Each row is a point. Two turns around zero, p and q, are shown by what they do to some points. Where does a point land after both, in the order given? Backwards means that the second turn is done in reverse. Each puzzle has new turns, and all numbers are rounded.

Turn p:
[4.8 5.6 1.3] => [ 4.2  2.3 -5.7]
[-1.1  2.2 -0.9] => [-0.6  2.5 -0.5]
[-3.2 -4.3 -1.2] => [-3.3 -2.0  3.9]
[-2.8 -0.8  2.0] => [0.7 0.6 3.4]
[ 2.3 -2.7 -1.2] => [-1.0 -3.4 -1.1]
Turn q:
[ 1.6 -2.7 -0.1] => [ 0.0 -0.9  3.0]
[-2.7  1.1 -1.8] => [-0.3 -1.8 -2.9]
[-0.3  5.8 -0.6] => [ 2.5  2.6 -4.6]
[-3.6  0.0  2.8] => [-4.2  0.8 -1.7]
[ 5.0 -4.1 -0.3] => [ 1.9 -0.6  6.2]
Where do these land?
q, then p backwards: [0.2 2.9 3.8] => [-1.7  4.1 -1.7]
q, then p: [-2.1  2.2  0.7] => [-2.6  1.4 -0.8]
p, then q: [ 2.7 -3.5 -6.1] => [-3.4 -6.6 -1.2]
p, then q: [-0.8 -1.6  1.6] => [-1.2  1.2  1.7]

Turn p:
[-3.3 -1.9  3.0  4.5 -0.8  6.1] => [-2.8 -3.1  4.5  0.8  0.6  6.6]
[ 4.3  0.6 -0.8 -4.8 -3.7 -1.1] => [ 3.1  2.0  1.0 -2.8 -4.1 -4.2]
[-3.2 -0.6  0.4  1.7  4.0  4.3] => [-0.4 -3.3 -1.3  0.4  1.9  5.6]
[ 3.2  1.8 -1.1  1.0  2.0 -3.4] => [ 2.6  1.5 -1.3  2.4  2.2 -3.2]
[ 1.2 -2.9 -3.3  0.2  2.3 -4.6] => [-0.7 -2.3 -3.1  1.3  1.8 -5.2]
[-2.4  0.1  3.5  0.2  1.3 -0.3] => [-1.7  1.1  0.2 -1.7  2.9  2.1]
[ 0.2  2.9 -1.8 -2.8 -5.2 -1.1] => [-0.2  4.0  0.0 -0.4 -5.3 -1.8]
Turn q:
[ 0.8  2.3 -0.6  5.4 -2.5 -0.6] => [ 1.0  4.8 -0.4  2.0 -3.5  1.0]
[ 0.9 -1.6 -1.7 -1.4 -0.3  3.1] => [ 2.8 -2.0 -0.6  1.4  1.6 -1.1]
[-3.0  0.7 -2.8  2.2  1.9 -3.8] => [-3.1  2.8 -4.4 -1.1  0.2  1.3]
[-0.6 -0.4 -2.1  3.2 -3.1 -3.6] => [-0.6  1.8 -3.6  0.4 -4.5  0.8]
[ 3.1  4.8  0.3 -1.4  5.4 -2.0] => [-2.0  4.1  2.1 -4.0  3.1 -4.1]
[ 0.9  0.0 -1.4 -4.7 -4.4  3.2] => [ 5.9 -3.9  0.4 -1.9 -0.5  0.0]
[ 0.1 -5.8  2.7  0.1 -1.7  0.9] => [-1.2 -4.9  1.0  3.8 -1.9  0.3]
[-2.2  0.0  5.6 -3.3  4.7  2.8] => [-2.8 -2.6  5.4 -0.6  5.5  1.8]
Where do these land?
p, then q: [-0.4  4.1  3.3  1.2 -3.9  0.6] => [ 1.8  3.0  4.9 -1.3  0.1  2.7]
q, then p backwards: [ 1.6  2.2  1.1  3.2 -3.6  3.4] => [ 3.5  4.4 -0.1  1.2 -2.1  2.5]
p, then q: [-2.9 -1.1  1.3  2.6  3.4 -0.1] => [-1.2  0.0 -1.3  2.3  4.5  0.8]
q, then p: [-0.7 -3.2 -6.7 -4.4  0.3 -2.7] => [-0.4 -4.3 -5.3  0.2 -2.9 -5.3]
p, then q: [ 2.7 -1.2  0.9 -0.8 -3.4 -3.8] => [-3.3  0.7  1.0 -4.0 -2.8  0.5]
p, then q: [-1.0  2.3  0.3  2.7  7.0  1.1] => [ 0.8  2.4 -1.4  4.3  5.1 -3.3]
p, then q backwards: [ 0.7 -3.2 -0.2 -4.5  0.1  1.5] => [ 0.5  0.4 -0.7 -4.6 -2.3 -2.4]
